Rows are points. The points of each table are mixes of a few directions, plus a little noise. How many directions does each table use, and how many do they share? Where both have some left over, give the other angles between the two spaces (their principal angles), to ten degrees, smallest first.

First:
[[-28  -9  -2]
 [ 53  14 -29]
 [-44  -8  57]
 [ 17   3 -25]]
Second (5 x 3):
[[ 19  -7  21]
 [ 30 -10  32]
 [-65  23 -73]
 [  7  -2   7]
 [ 11  -4  13]]
Directions: first 2, second 1, shared 0; angles 30

First:
[[  2 -51  -1  30 -10  54]
 [-30  18 -38 -32   0 -32]
 [ 17  50  25   8  -6 -35]
 [-33  13 -66 -21 -11  -7]
 [-36 -30 -56  -9 -10  21]
 [ 11  11  58  -4  11 -40]
 [ 34   9  22  -9  26  10]
 [ 34 -20  56  38  -1  29]]
Second:
[[  9  -7   5 -27 -28   8]
 [ -6  60   2  60  18 -36]
 [  9 -60  15  58 -47 -23]
 [  7  -8   1 -49 -18  21]
 [  2 -42  -1 -20  -8  16]
 [-11   2 -13 -25  40  19]
 [ 15  54  11 -21 -40  -9]
 [-26   2 -21  22  82   6]]
Directions: first 4, second 3, shared 1; angles 30, 90

First:
[[-28  44   4   3  36  -5 -10 -18  20]
 [  7 -17  33  -3   8 -39  17  16  37]
 [ -2  10 -43 -29  31  33  34  30 -36]
 [ 15  25  50   6  -3  19 -17  45  36]
 [ 46 -23 -23  -1 -32 -19  19  40  -7]
 [-23  23 -52  16 -12  23 -32 -61 -45]
 [-21  19  -7  23 -22  35 -49 -52 -24]
 [  7 -81  37 -15  -6 -46  38   1  19]]
Second:
[[-14  10  29  13 -45 -31 -16  -9  36]
 [ -3  10  22  -1  13  13  16  20 -22]
 [ 23   8 -91 -13  11  31 -13  -2 -16]
 [ 31 -41  -7  21  25 -33 -25 -48  16]
 [ 10 -24   6   1  32  -1   6 -10 -10]
 [-47  10  41 -11 -60 -22   5   6  45]
 [ 42 -15  47  54  14 -51 -33 -38   7]
 [-37  12 -47 -48 -19  40  24  28   1]
 [ -5  29  -2 -18  29  53  37  52 -57]]
Directions: first 5, second 4, shared 2; angles 50, 90

First (10 x 11):
[[-70  24 -25  15  -2  -4 -26  -6 -11  51 -25]
 [ 80 -60  49 -70 -13 -18  14  18  36 -75  41]
 [ 54 -27 -26  77  20  -6 -47  -1  12  34   0]
 [ -3  20  -5  18   7  14  10   1 -15 -10 -15]
 [ 40  -9   8 -19  -5   9  33  -8  -3 -46   5]
 [ -2 -23  -2 -44 -20  -9  -4  -7   4 -32 -18]
 [ 11   0   4  29  15   1 -26  20   5   3  -4]
 [-47  44   6  -9   2  16  31   2 -21   1  -7]
 [-24   6 -21 -11 -15  -2  23 -35  -9  31   4]
 [-41  26  13  13  11  -1  -6  16   2  43  19]]
Second, 9 rows:
[[  9 -20   7 -11  14  24  -4 -14 -15 -25 -33]
 [ -5  12  -4   6  -8 -13   2   8   8  14  19]
 [-33  74 -24  39 -52 -86  16  50  52  91 121]
 [ 13 -29  10 -16  20  34  -6 -20 -21 -36 -48]
 [  5 -11   3  -6   8  13  -2  -7  -8 -13 -18]
 [  9 -21   7 -11  15  25  -5 -15 -16 -26 -35]
 [-11  23  -8  13 -17 -27   5  16  17  29  39]
 [ 10 -21   6 -11  14  24  -4 -14 -14 -25 -33]
 [  2  -6   2  -3   4   7  -1  -4  -4  -7 -10]]
Directions: first 5, second 1, shared 0; angles 40
